Each row is a point. Examples show where two turns around zero, p and q, send a point. Write where each new point lands after one turn and then the other. Backwards means that the second turn is done in reverse. Each puzzle has new turns, and all numbers are rounded.

Turn p:
[ 0.5 -1.3] => [ 1.3 -0.6]
[-3.9 -3.0] => [-0.7 -4.9]
[ 1.0 -3.1] => [ 2.9 -1.5]
[2.3 7.5] => [-3.5  7.0]
Turn q:
[-1.9  1.9] => [-2.5 -0.9]
[0.6 4.7] => [-4.0  2.5]
[ 1.4 -6.5] => [ 6.5 -1.5]
Where do these land?
p, then q backwards: [-2.3 -1.6] => [-2.7 -0.7]
q, then p: [ 4.2 -5.2] => [3.6 5.7]
p, then q backwards: [2.2 3.9] => [3.5 2.8]
p, then q: [-4.1  2.9] => [-1.4 -4.8]

Turn p:
[-1.1  4.4] => [-4.5  0.8]
[ 3.7 -5.6] => [6.6 1.1]
[-2.6  1.2] => [-2.2 -1.9]
Turn q:
[-2.6  0.5] => [-2.6 -0.6]
[7.7 3.9] => [5.5 6.6]
[-0.6 -3.1] => [ 0.7 -3.1]
[-2.5 -3.8] => [-0.8 -4.5]
[-1.9  2.6] => [-2.8  1.6]
Where do these land?
q, then p backwards: [-2.7  3.0] => [0.1 4.0]
q, then p: [-1.5 -5.5] => [ 5.5 -1.6]
q, then p: [4.2 2.5] => [-2.5  4.2]

Turn p:
[ 2.7  1.1 -4.8] => [-2.3  0.4 -5.1]
[ 0.6 -4.7  2.9] => [4.7 2.5 1.6]
[-2.4  7.1  3.6] => [-5.9 -2.1  5.5]
[-1.0 -3.6 -1.8] => [ 3.5 -0.9 -2.0]
Turn q:
[-1.7 -1.9 -0.7] => [ 0.0 -1.2 -2.3]
[ 8.7 -3.5  1.9] => [ 4.3 -5.2  6.8]
[-3.4  3.1 -2.7] => [-0.6  4.4 -3.0]
[-3.6  2.3  1.4] => [-3.7  2.1 -1.4]
Where do these land?
p, then q: [ 0.4 -1.5 -2.6] => [ 2.9  0.6 -0.6]
q, then p: [-0.2  9.6  1.4] => [-6.7 -3.3  6.2]
q, then p: [-2.1 -5.2  0.1] => [ 3.9 -0.5 -4.0]
p, then q backwards: [ 2.0 -2.9  1.1] => [ 0.8  1.9 -3.1]

Turn p:
[ 3.5 -3.9 -0.5 -5.9] => [ 3.0  2.5 -1.7 -6.7]
[-1.3  3.5  4.2 -3.6] => [-4.2  1.1 -5.0 -0.4]
[-2.3  0.8 -6.3  0.0] => [3.9 3.6 1.3 4.0]
[ 0.7 -4.3  3.8  5.0] => [-0.1 -7.2  2.2 -1.5]
[-0.5  3.9 -1.2  4.5] => [-2.6  0.0  3.2  4.5]
Turn q:
[ 1.5 -5.1 -3.8  3.6] => [-2.7 -2.2 -2.5 -6.1]
[-5.7  1.2  3.1 -7.3] => [ 3.5 -4.0  5.2  6.4]
[-1.0  2.9  4.9  2.3] => [ 1.4  1.9 -3.6  4.5]
[ 1.5 -2.1  1.7 -2.5] => [ 3.6 -0.8  0.8 -1.2]
[1.7 5.0 0.3 3.9] => [-2.4  5.3 -2.4  1.8]
[ 2.0 -1.8 -6.2  0.1] => [-3.5 -0.1  2.4 -5.3]
Where do these land?
p, then q: [ 3.2  4.0 -1.0  6.5] => [ 2.3 -2.5 -5.4  5.4]
p, then q: [-4.3 -6.1 -2.4 -5.2] => [-0.4  5.3  3.2 -7.1]
q, then p: [ 2.7 -2.1  1.3 -4.3] => [-2.4  0.6  0.3 -5.1]
p, then q: [-3.2  2.6 -1.5 -1.1] => [-3.8  2.0 -1.5  0.0]
q, then p: [1.6 1.7 3.7 4.1] => [0.3 3.8 3.6 2.9]

Turn p:
[ 4.1  1.8 -3.4 -3.5] => [-2.2 -0.6 -1.0  6.1]
[ 0.4 -2.9 -0.6  2.7] => [-0.3 -3.0  2.0 -1.8]
[ 1.5  3.3 -0.8  3.7] => [ 4.5 -1.3  1.3  2.0]
[-2.9  1.2  6.5  1.3] => [ 3.6  2.2 -3.3 -5.0]
[-0.8 -1.7  5.8  2.7] => [ 2.5 -1.4 -2.6 -5.5]
[-2.3 -1.7 -7.4 -6.9] => [-8.1  4.0  3.5  4.1]
Turn q:
[-3.7 -0.5 -1.8 -4.0] => [ 1.2  2.4 -2.4  4.5]
[ 1.3  5.4  3.1 -2.7] => [-3.4  5.5  0.3 -2.4]
[ 1.6 -1.7 -5.5  7.0] => [ 6.6 -5.2  2.3 -2.9]
[ 0.8 -6.0 -5.7 -0.8] => [ 4.4 -4.8 -5.0  1.7]
[ 0.7  4.7  4.9 -3.0] => [-5.1  5.2  0.7 -1.5]
[-2.0 -2.1  1.4  5.1] => [ 0.3 -3.8  4.5  1.2]
[ 1.3  0.1  3.6 -1.6] => [-4.1  0.5 -0.5 -0.5]
Where do these land?
p, then q: [-6.1 -1.5 -0.6 -1.6] => [-2.2  6.0  0.8  1.1]
q, then p: [-2.1  4.1 -2.2  1.8] => [ 2.6 -0.8 -4.2  2.0]
q, then p: [-0.8 -7.2 -0.8 -5.0] => [-0.7 -3.2  8.2 -0.4]
p, then q: [ 2.9 -1.8  5.0  3.3] => [ 1.1 -2.8 -6.2  0.4]
p, then q: [ 5.2 -3.8  1.8  3.6] => [-0.1 -5.6 -4.2  3.0]
q, then p: [1.8 4.7 1.5 1.0] => [ 0.1  3.9 -3.5  1.0]
p, then q: [-0.8  5.5 -4.7 -3.0] => [ 0.5  0.8  6.9 -3.7]
